Every row gives one point. Each copy is the shape, with its points in the same order, turned, moved and blurred by noise. Some copies are also mirrored. Which?
In the rows, 128 means zero.

Shape, 9 rows:
[[105  68 180]
 [169 168 147]
 [142 131 105]
 [147 112 115]
 [ 96 157 165]
 [121 143  95]
 [117  88 191]
 [165 123 128]
 [133  62 111]]
Copy 1:
[[137  76  70]
 [111 190  90]
 [148 156 135]
 [160 143 120]
 [ 77 123 100]
 [125 145 157]
 [125  89  68]
 [150 162  99]
 [187 107 118]]
Copy 1 is: mirrored
Copy 2 (9 x 3):
[[217 118 122]
 [108 161 140]
 [118 107 118]
 [136 108 107]
 [158 126 189]
 [113  95 143]
 [208 137 133]
 [124 131 106]
 [170  80  87]]
Copy 2 is: only turned

Shape, 11 rows:
[[137 167 117 165 115 150]
 [ 79 151 126 166 174 106]
 [138 116 114 103 132  94]
 [ 84 123 108 131 167 136]
 [166 200  82 105 101 167]
 [ 92 115 150 166 173  94]
 [158 217 160  78  84 139]
 [ 96  95 169 149 149 112]
 [ 78 121 156 156 137  61]
 [ 91 132 104 159 131 119]
 [120 133 146 162 176  91]]
Copy 1 (11 x 6):
[[112 152 185 128 106 153]
 [181 131 168 121 145 102]
 [141 152  78 120 136 132]
 [137 115 141 138 167  91]
 [ 70 175 151 115 154 195]
 [183 109 143 123 120  91]
 [ 72 165 132  30 128 167]
 [153 106 113 113 109  84]
 [184 146 121  97 106  68]
 [139 149 154 147 135 104]
 [191 118 148 111 117 118]]
Copy 1 is: only turned
Copy 2:
[[150 146 173 164 154 133]
 [163 157  86 154 144  96]
 [107 135 135 105 102 129]
 [144 143  84 133 149 145]
 [ 91 180 211 139 175 156]
 [164 120  83 140 122  93]
 [112 152 223  83 188  98]
 [171  91  98 118 124 113]
 [181 135 101 114  98  76]
 [162 156 118 147 122 138]
 [140 120 106 153 123  82]]
Copy 2 is: mirrored
Copy 3, 11 rows:
[[129 126 105 116  78 101]
 [ 92  96  57  94 134 120]
 [114 129 149 108 152 128]
 [119  92  77 117 134 152]
 [165 184 129 107  67 131]
 [ 79  74  78 117 164 102]
 [ 90 223 141 132  74 123]
 [ 76  79 105 149 148 115]
 [ 47  83 105  95 156 108]
 [108  83  99  98 114 128]
 [ 96 102  77 114 159  89]]
Copy 3 is: only turned

Shape:
[[130 120 106 130 146 108 249 145  96]
 [126 148 102 147 125 137 123 158 137]
 [109 124 106 123 154 123 124 143 152]
 [131  78 105 153 140 108 142 129 153]
 [155 144 127 105 151 119 117 151 152]
 [128  69 123 138 144 137 122 149 140]
 [130 125 163 134 155 103 135 153 159]
 [125 129  91 117  57 105 141 137 142]
 [132 141 149 147 122 152 137  94 104]
 [133 141 116 114 148 175 141 145 159]
 [136  31  95 116 128 167 116 124 150]
 [136 139 155 131 145 140 129  97 133]
 [143 136 111 100 122 102 119 152 140]
 [118 121 156 109 155 104 123 141 141]]
Copy 1, 14 rows:
[[ 76 111 143 140 180  54 158 181 182]
 [143 128 158 118 114 119 105 143 141]
 [127 132 127 120 109 133 108 139 176]
 [130 114 106 135 127  87  85 118 186]
 [154 151 117 149  96 129 125 162 152]
 [114 119 115 161 115 114  70 124 171]
 [158 112 105 159 136 140 115 158 167]
 [147 111 162 134 100  85 157  88 154]
 [112 127 111 128 156 121 124 121  94]
 [109 114 124 124  86 129 112 169 131]
 [ 79 118 103 159  72  94  60  91 166]
 [128 130  88 131 137 135 124 135 117]
 [153 149 139 149  98 117 139 132 164]
 [138 132 104 161 131 153 125 141 172]]
Copy 1 is: mirrored
Copy 2:
[[118  50  63 134 136 140 136 156 207]
 [153 137 109 127 143 152 138 134 113]
 [140 121 144 150 138 147 153 152 125]
 [136 127 123 162 103 111 173 139 151]
 [152 124 136 138 103 167 126 174 112]
 [114 147 127 178 108 126 145 137 137]
 [166 120 152 154 102 146 112 145 151]
 [125 144 108  72 130 101 147 164 131]
 [108 105 124 106  97 164 130  90 128]
 [126 143 125 138 132 197 144 151 138]
 [ 67 174 126 179  98 124 182 151 133]
 [124 109 149 122  88 174 133 115 131]
 [143 124 128 119 116 136 128 180 108]
 [139 109 164 149 109 141 111 151 134]]
Copy 2 is: mirrored
Copy 3:
[[160 146 103 156 149 223 154  92  53]
 [110 132 132  93 130 142 132 104 121]
 [114 107 132 117 126 150 157 126 135]
 [143 125 121  98 104 163 176 162 102]
 [138 106 136 118 162 141 137 133 150]
 [154 118 136  97  90 165 164 135 139]
 [139 130 166 126 141 169 131 159 137]
 [108 114  84  93 115 134  91 142  88]
 [145 182 117 145 118 118 128 110 131]
 [120 127 107 112 142 163 148 104 166]
 [164 102  85  92  62 150 180 145 152]
 [140 164 127 151 134 128 142 136 150]
 [136  97 125 108 147 130 123 131 121]
 [144 115 161 146 128 153 133 147 144]]
Copy 3 is: mirrored
